Each row is a point. Two turns around zero, p and q, are shown by what they do to some points. Write where each new point lands after one turn and then the other. Backwards means that the second turn is done in reverse. Each puzzle has new turns, and all numbers are rounded.
In the rows, 128 means zero.

Turn p:
[113 126] -> [115 136]
[160  86] -> [126  75]
[112 171] -> [143 171]
Turn q:
[ 82 126] -> [122  82]
[165  94] -> [168 158]
[111 163] -> [ 91 118]
[154 129] -> [132 154]
Where do these land?
q, then p backwards: [125  75] -> [176 152]
p, then q: [125 149] -> [112 142]
p, then q: [170 148] -> [147 170]
p, then q: [ 92 140] -> [ 93 114]

Turn p:
[145 150  79] -> [130 158  80]
[ 86  91 174] -> [ 99  92 184]
[148 112 122] -> [135 110 111]
[133 160 137] -> [149 153 137]
Turn q:
[ 91  87 122] -> [110  87 160]
[131 103 144] -> [144 119 152]
[147 195  90] -> [110 159  57]
[110 137 161] -> [116 152 156]
[160 119 123] -> [159 124 116]
Where do these land?
q, then p backwards: [196 150 143] -> [177 181 116]
p, then q: [104 139 133] -> [114 149 139]
p, then q: [ 84  99 142] -> [105 126 177]
q, then p: [128 124  93] -> [103 115 108]

Turn p:
[109 103 117 130] -> [124 127 106 152]
[148 137 105 139] -> [137 102 123 110]
[113 143  90 110] -> [ 91 101 119 123]
[119 126 120 148] -> [132 130 106 123]
[109 155 174 147] -> [129 182 132 103]
[198 135 201  84] -> [168 146 229 130]
[100  97  89 138] -> [116 109  82 154]
Turn q:
[174 140 125 126] -> [144 167 120 107]
[120  74  90 131] -> [162  86 162 107]
[119 165 157 150] -> [101 155 123 164]
[116  83 164 101] -> [ 87  97 140  91]
[111 178 104 133] -> [147 135  96 172]
Where do these land?
p, then q: [162 128  96 140] -> [136 116 145  85]
q, then p: [ 64 120 100 153] -> [190 144  97 150]
q, then p: [111 125 145 149] -> [132 156 114 127]
q, then p backwards: [152  97 176  87] -> [108 197 110 132]
p, then q: [151 170 123 111] -> [ 90 107 115 105]

Turn p:
[116  92 107 123] -> [112 121 118  89]
[ 97 133  62 175] -> [145 162  55  99]
[128  93 121 125] -> [121 119 133  95]
[163 158 181 128] -> [153 124 175 173]
[155 174 144 106] -> [121 149 154 177]
[108 120 153 111] -> [116  94 132 136]
Turn q:
[131 139  81  99] -> [134 172 110  98]
[175 155 168 154] -> [178  79 120 144]
[140  81 149 122] -> [ 92  99 103 138]
[107 115 137  97] -> [ 98 124 136 102]
[ 87 149 105 169] -> [137 166 171 159]
Where do these land?
q, then p: [131 122 124 128] -> [128 132 121 127]
p, then q: [172  34 111 144] -> [106  84 114  35]
q, then p: [118 154  98 146] -> [147 147 143 161]
p, then q: [103 188 129  85] -> [130 160 169 186]
q, then p backwards: [ 99 109 152 132] -> [131 122 144  89]
q, then p: [142 124 147 151] -> [149 128 131 102]
p, then q: [130 166 135 109] -> [140 131 151 162]

Turn p:
[149 133 149  92 105 122] -> [115 129 111 163 100 144]
[138 111 167 162 122 145] -> [146 154 142 157 137  92]
[124 135 106 167  87 110] -> [108 109 110 111 128  76]
[133 116 113  91 128 136] -> [126 105 122 142 131 161]
[129 131  92 150 185 112] -> [168 127 128  69 139 140]
[127 107 160 100  93 122] -> [112 115 140 176 102 126]
[125 170  87 165 166 129] -> [135 149 108  59 154 127]
[104 128 171 141 146 130] -> [131 162 169 132 121 121]
[123 120 107  84 118 146] -> [110 100 123 144 140 165]
Turn q:
[115  94 118 111 143 103] -> [150 101 114 118 157 143]
[113 148 113 151 225 130] -> [142 177 134  69 187  93]
[115 143 129 120 108  98] -> [125  95 121 126 115 108]
[181 127 148 155 100 113] -> [152 138 131 124  65 144]
[142 147 134 128 102 103] -> [127 107 130 122  91 118]
[139 133 108 104 100 132] -> [ 98 108 129 129 114 148]
[114 121 128 127  90 125] -> [120 108 110 155 114 129]
[112 123 154 113 155 196] -> [116 168 167 166 170 132]
[121 116 119 144 129 151] -> [122 151 113 140 138 136]
Where do these land?
p, then q: [ 97 126 143 132 111 121] -> [147 112 127 148 128 105]
p, then q: [114 134 116 108 152 137] -> [117 143 151 143 145 135]
q, then p backwards: [121 108  95 105 103 126] -> [130 133  97  91 111 136]
p, then q: [128 103 112 181 152 141] -> [159 117 163  83 127 140]
q, then p: [178  97 124 169 151 153] -> [ 94 166  76 135 151 149]
p, then q backwards: [104 170 147 108  92 137] -> [128 159  98 126 103 173]
p, then q: [178 134 150 122 121  85] -> [ 98 117  96 125  78 146]
p, then q: [ 97  96 154 125 143 130] -> [162 140 153 151 110 117]
q, then p backwards: [135 183 110 102 126 123] -> [ 78 143 118 137 104 104]

Turn p:
[155  78 109 119 144 136 148 119] -> [102  83 116 100 145 118 124 107]
[158 116 120 139 111  91 123  86] -> [106 101 174 144 125 125 150 105]
[ 77 121 128 112  98  98  99 100] -> [106 154 140 140 103 101 183 152]
[144 122  92 124 115 105 109 137] -> [129  93 137 133  91 123 133 131]
[130 115  95 141 108 136 167 117] -> [131  85 126 130 158 136 147 146]
[149 146 150 143 195 132 171 180] -> [174 137  84 110 146 169  93  75]
[135 133  91 100 119 123 121  77] -> [103 108 171  99 117 136 152 150]
[113 157 178 170 176 183 118 184] -> [145 188  69 149 144 160  59 122]
[ 91 162 188 104  85 148  96 151] -> [155 203 135 146 123  82 112 165]
Turn q:
[151 142 145 142  73 182 136 128] -> [106 109 108  94  75 161 112 152]
[135 100 123 155 130  96 149 112] -> [110 133 129 131 154 127 174 143]
[117  99 122 135 116 196 180 127] -> [105  76 110 147 130 189 112 154]
[163 130 115 118 180  91  89 123] -> [178 140 147 115 145 101 161  86]
[128 143  76 103 149  62 111 104] -> [115 141 171 130 158  79 151  71]
[131 156 182 113 108 149 157 170] -> [132 168 114 110 115 171  78 154]
[100 118 143 167  88 172 112 114] -> [110  99  96 144  80 121 125 171]
[127 130 149  80 148  88  91 109] -> [165 149 182 123 137  88 120 126]
[109 100 113 140 104 158 142 180] -> [110 103  73 124 151 137  97 145]
[118 161 112 127 184  85 114 112] -> [148 162 151 162 137 105 151  78]
Where do these land?
p, then q backwards: [107 108  70  74  84 139 136 134] -> [147  67 146 146  84 135  83 105]
q, then p: [145  85 115 155 143 135 160  88] -> [132 114  80 117 185 128 127 118]
q, then p: [113 165  89  87  98  76 108 130] -> [115 187 161 130  99 127 181 109]
p, then q: [132  86 157 150 168 126 127 154] -> [107  99 150 156 115  96 155  98]
p, then q: [ 93 144 130  67 105 125 134 135] -> [117 170 143  86 154 146 104 109]
p, then q: [155 129 157 182 201 129 148 128] -> [146  70 149 174  72 129 148 106]
p, then q: [115 118 112 160 122 173 166  89] -> [167 114  98 176 160 147 114 116]
q, then p: [ 98 163 134 130 107  98  70 136] -> [152 130 172 159  85 126 167 119]
q, then p: [161  87 166 130 130 142 155 109] -> [156 122  94 104 154 109  84 127]
p, then q: [130 159 129 126  92 109 119 172] -> [123 144 107  74 118 130 157 131]
p, then q: [159 162 147 147 156 157  84 132] -> [149 120 114 128  64  92 109 130]

Turn p:
[136 130 119 154 143 146 160 126 137] -> [149 124 122 134 121 112 141 102 156]
[150  91 120 116  87 101 117 165 108] -> [121 117 160  76 147 112 101 131  95]
[131 141 133 140 166  94 135 108 128] -> [155 163 100 149 125 120 121 131 121]
[121 164 120 117 141 158 146  90 118] -> [115 134  97 139  94 136 143 139 168]
[137  99 141 106 129 123 148 121 153] -> [113 142 141 136 136 130  97  98 137]
[131 163 139 126  81 139  83  92 147] -> [102 110 149 158 134 132 125 196 149]
[ 89 130 144 168 102 133 129 159 102] -> [161  70 131 123 115 142 136 131 101]
[138 105 142 134 127 142 109 145 111] -> [127 109 123 108 160 138 129 124 122]
[126 168 115 118 163 134 131 134 143] -> [135 164 126 140 112 141 165 129 139]
[127 118 136  94 116 110 112 189 100] -> [126 132 153  75 134 161 126 128  84]
[120  98  99 136 154 129 137  79 161] -> [102 142 105 173 131  85 126  99 136]
Turn q:
[110 106 121 118 158  90 158 104 104] -> [134 111 125 131 144 122 116 162 186]
[139 150 123  91 157 153  93 118 151] -> [138 146 107 175 101 162 130 129 109]
[149 104 127 146  89 147 157 130 103] -> [147 107 128  93 138  83 135 130 106]
[104 108 146 115 111  99 117 159 110] -> [135 149 150  99 164 145 104 136 133]
[112 131 128 162  99 128 103 117 104] -> [ 93 105 126 101 145 134 125 135 103]
[135 104 141 147 150 126 154 121 145] -> [131 127 127 141 145 104 156 118 155]
[151 130  96 134 153 151 143 140 126] -> [138 115 149 159 104 102 134 135 120]
[138 131  98  91  97 132 100 146 166] -> [164 124 138 132 108 168 111  91 101]
[106 166 148 159 158 166 157 111 127] -> [ 86 144 119 129  94 108 178 151 138]
[137 151 152 117 107  88  97 133 145] -> [112 152 110 119 137 152  90  92 128]
Where do these land?
p, then q: [144 118 122 138 150 118 133 134 108] -> [137 119 120 145 110 127 104 133 136]
p, then q backwards: [ 98 129 118 131  31 138 138 104  67] -> [118 166  53 146  97 124 151  86  64]
q, then p: [129 122 139 133 150 139 129  50 148] -> [122 119 139 132 105  67 152  80 128]
p, then q backwards: [139 143 137 118 142 103 137 140 147] -> [127 129 139 103 136 130 125 161 136]
q, then p: [138 112 105 111 132 118 116 131 146] -> [131 118 118 132 159 116 127 130 148]
p, then q: [152 115 180 123 111 152 111 146 125] -> [146 152 126 174 139 139 164 141 114]
p, then q backwards: [113 124 110 115 146 148 166 144 151] -> [131 149 126 140 126 127 141 140 181]
q, then p: [116 108 134 144 132 113 119 136 140] -> [131 136 110 149 132 141 130 111 137]
p, then q: [102 127 120 110 148 118 114 149 101] -> [141 119 130 110 106 119 119 168 117]
q, then p: [149 183 113 157 137 134 117 147 146] -> [129  82 117 151 103 127 104 162 111]

Turn p:
[139 129  85 141 120 119 143 143 120 107  99] -> [135 119 124 134 125 152 137 165 154  97 113]
[127 116 152 138 137 126 155 144 139 121 155] -> [134  99 129 108 135 107 131 119 126 124 158]
[128 129 114 134 115 140 143 124 127 157 142] -> [116 126 115 134 162 118 140 128 129 131 120]
[129 130 151 120 142 121 106 134  99 129  31] -> [143 160 132 126  50 130 155 167 113 139  88]
[114 116 145 135 139 120 104 136 113 132 151] -> [128 119 129 128 121 103  94 117 115 134 125]
[126 115 152 136 111 126 103 147 147 118 132] -> [112 120 146 141 112 121 116 131 102 120 151]
[101 120 119 125 130 162 113 133 146 113 159] -> [103  94 130 145 131 141 114  92 129 133 132]
[113 158 151 126 120 114 130 138 125 118 116] -> [113 145 132  97 107 126 129 125 120 110 129]
[147 133  82 129 144 116 148 135 157 139 145] -> [149 114  97 130 168 160 128 138 130 117 139]
[142 145 152 135 129 144 117 115 121 123 143] -> [112 135 147 112 131 125 116 126 130 156 137]
[131 116 149  91 124 134 117 131 106 128 132] -> [143 132 162 128 123 116 129 108 112 135 109]
[139 129  82 126 125 114 158  57 134 151 130] -> [149 171  94 153 172 138 147 122 177 139 132]
Turn q:
[135 106 136 139 124 163 161  91 125 123 104] -> [167 108 116 147 156 135 144 114 155 105 128]
[ 93 129 126 115 106 152 117 158 138 142 105] -> [135 144 124 104 106 126 127 155 134  93 158]
[139  90 142 123 134 148 116 130 128 143 113] -> [161 147 127 124 153 124 113 145 142 129 132]
[123 120 145 129 157 143 120 114 140 120  97] -> [165 118 143 126 134 153 131 148 131 126 119]
[108 108 169  96 120 123 112 130 151 154 126] -> [136 159  99 119 123 145 100 166 132 113 108]
[127 144 120 103 106 125 113 137 144 169 120] -> [132 164  98 119 106 122 135 140 105 123 140]
[144 159 112 141 107  98 110 137 125  99 160] -> [ 80 112 136 136 122 121 113 107  89 141 138]
[104 161 118 134 122 123  97 145 123 144 163] -> [ 81 139 135 123 114 109 141 156 102 126 132]
[135 121 100 130 133 106 145 107 101 107 133] -> [113 117 135 154 129 136 136  98 148 155 137]
[153 117 129 120 156 158 167 112 120  96 124] -> [167  87 137 149 130 113 126 108 155 135 112]
[144 142 129 149 131 103 147 134  99 121 131] -> [106 108 126 111 139 126 138 101 132 154 125]
[132 138 110 155 140  95 130 141 144 116 162] -> [ 92 134 160 127 123 124 126 100 109 135 106]
Where do these land?
q, then p: [112 159 126 133 155 121 113 119 102 114 163] -> [120 113 104 133 109  82 147 127 112 107 121]
q, then p: [ 96 126 109 122 107 150 153 157 103 141 148] -> [129 135 119 127 131 138 120 101 129  77 165]
p, then q backwards: [161 151 101 152 149 118 152 122 137 128  97] -> [ 99 124 159 111 134 130 114 116 107 157  92]
q, then p: [138 109 150 145  87 115 158 156 119 124 130] -> [148 144 120 152 116 163 107  87 138 133 128]
q, then p: [153 139 160  98  98 138 150 123 137 153 132] -> [148 138 122 153 139 164 115 153 150 106 104]
q, then p: [132 131 130 144 140 138 114 103 162 119 157] -> [124 125 132 112  89 109 124 157 145 136 121]
q, then p: [ 94 147 114  96 132  87 149 102 153 141 113] -> [ 71 131 137 140 144 142 171 136 153 120 118]
q, then p: [142 123 160 102 123 133 133 130 149 101 104] -> [132 123 160 165 130 146 115 148 121 145 119]
p, then q: [108 125 136 141 157 139  96 151 146 123 134] -> [113 152 124 146 152 123 125 145 141 125 164]
p, then q: [122 131 131 144 130 149 115  97 129 155 106] -> [115 149 123 110 118 128 169 120 124 114 134]
p, then q backwards: [135 104 119 131 144 107 146 137 119 112 129] -> [128 121 138 115 133 164 140 130 130 119 110]
p, then q: [136 114 111 114 108 130  91 128 104 123 108] -> [134 108 129  89 153 144 132 135 112 116 142]
q, then p: [135 105 116 141 132 138  93 138 103 129 142] -> [134 123 108 100 127 113 101 120 100 133 135]

Turn p:
[152 101 114 165  92 155  65 106 181 107 123  71] -> [124 146 105 114 142 145  85  56 157 165  92 190]
[ 77  87 129 182 108 155 140 170 138 119  92 138] -> [123 137 106 108  82 162 119 139 211 119 116 113]
[113 136 168 100 167 114 157 135  88 135 129 102] -> [117 141 163 109 161 108 148 170 127  99 163 122]
[130 180 144 104 110 110 146 138  87 124 159 122] -> [135 133 134 150 151 100 148 168  94  87 106 135]
[133 148 111 126 110  81 129  73  87 115 162 190] -> [194  76 150 155 122  94 131 121  87 111 105  96]
[157 165 135 150 133 136 114  88 144 121 120 173] -> [151 112 159 139 106 135 121 131  96 178  96 128]
[194 141 128 128 147 104 140 137  93 115 156 123] -> [167 171 139 153 134  93 153 127  92 128 148 140]
[155 130 128 148  96 150  78  75 167  92 103 121] -> [130 121 137 114 124 118  87  82 130 184  72 158]
[150 139 119  63 142 150 189 123  90 135 148 131] -> [108 160 130 114 140 103 149 142  62  96 143  77]
[ 92 117  96 139 122 131  84 153 121 146  72 159] -> [125  98  90 150 118 138  85 152 176 158 137 100]
[153 159 121  98 136  88 179 131 147 134 135  97] -> [ 86 145 159 168 140 112 166 112  99 104 140 132]
[ 76  85 145 143 108 160  96 177 159 178 112 177] -> [114  85  73 103  72 184  97 163 163 129 151 137]
[123 128 131  95 163 115 137 147 135  83 159 116] -> [121 128 118 109 153 100 192 123 126 130 138 131]
[121 155 106 129 163 137 150 113 116 150 163 113] -> [137 139 142 136 168 164 151 129  99 116 135 107]
[ 94  48 145 149 123 135 117 155 165 165  86  88] -> [ 87 130 115  96 108 163  88 105 202 116 177 153]
Turn q:
[162 144  85 157 125 165 131 122 170 196 124 133] -> [132 102 121 181  82 148 171 157 153 172 151 119]
[107 120 153  99 152 109 104 139  74  74 105  96] -> [146 148 100  94 153  91 103 106  88  74 101 137]
[140 131 148 116 112  87  73 151  99  98 166  78] -> [ 99 192 111 138 122  95  79 134 111  90 113 159]
[ 96 142  94 127 112 103 149 107 153 119  76 147] -> [163 132 160  88 112 162 173 114 122 124 143 137]
[ 65 112  98 124 134 129 164 129 127 144 111 116] -> [160 123 128 114 128 151 136  79  92 161 148 123]
[105 125 119 123 121 118 146 128  80 141  94 161] -> [172 106 115  79 124 146 107 127 129 135 132 130]
[150  97 194 101 141  76 106 172 152 130 164 103] -> [ 60 154 120 133 132  81 100  83 162 122  94 168]
[143 163 115 162 128 175  66  93 146 138 182 170] -> [108 138 118 175 168 157 147 222 139 148 137 134]
[114 117  95 160 109 133 176 140 134 115 110 148] -> [156 100 169 119 122 141 127 114 126 133 177 120]
[128 149  98  98 134 128 189 141 148 133 121 146] -> [121 118 141  89 107 125 157 111 134 154 160  86]
[188 116 166 161 189 139 134 147 157 157 145 117] -> [113 105 115 188 139  71 142 117 190 142 114 119]
[123  85 151  88 116 135  82 141  95  83 119 107] -> [101 120  99 116 142 124  95 116  85  66 104 152]
[187 139 137 154 124 155 108  49 138 143 186 144] -> [106 144 131 190 149 170 127 191 177 124 103  85]
[ 83 152 139 122  94 141 165 131 120 121  87 125] -> [157 110 168  88 112 132 129 121  84 146 113 123]
Where do these land?
p, then q: [137 153 108 123 177 131 150 184 156 133 186 168] -> [148  97 147 135 106 122  85 122 119 164 177  58]
p, then q: [143 129  90 119 101  90  67  71  86 131  56 129] -> [145 171  88 188 132 135 138 122 175 104  97 209]
q, then p: [145 127 116 170 152 188 157 138 148 118 166 140] -> [158 145 142 118 139 171 154 114 160  99 171 165]
p, then q backwards: [ 97 122 131 128 129 141 132 117 116 110 190 155] -> [115 132 120 108 145 144 129 101 110 115  67 143]
p, then q: [101 137 137  99 134 133 101 136  90 108  62 114] -> [113 162 105 130 121  99 157  89 131 149 135 186]
p, then q: [145  81 130 114 154 135 142 134 169  99 150 143] -> [112 143 135 107 110 176 115 116 128 148 120  77]
p, then q backwards: [141 122 163 139  93 146  97 146 142 151 135 163] -> [127 127 121 124  87 129  94 152  97 164 104 130]
q, then p: [149 125  92  80  53 112 118 113  87 115  84  93] -> [125 148  74 112 133  62  94 137 126 115  51 126]
p, then q backwards: [122 139 140 147 144 145 181 132 141 152 130 147] -> [137 144 100 114  84 132 136  94 152 121 123 125]
p, then q: [142 143 162 135 139 112 171 117 147 110 155 151] -> [129 104 164  96 120 123  89 118 136 127 103 104]
q, then p: [132 151 150 110 173 167 140 119 179 153 191 126] -> [102 126 167 151 155 197 132 138 169  96 160 114]
p, then q: [ 73 113 121 157 112 126 141 137 172 171 122 133] -> [102  86 154 160 153 159 141 128  78 121 136 133]
q, then p: [142  99 127 125 130  83 110 125  53 143  87  66] -> [150 130 113 172 128  73  87  86 116 180  74 126]
q, then p: [123 149 124 147 101  83  84 123 106  99  78  64] -> [155 140 138 165  95  57 127 157 112 151  70 128]
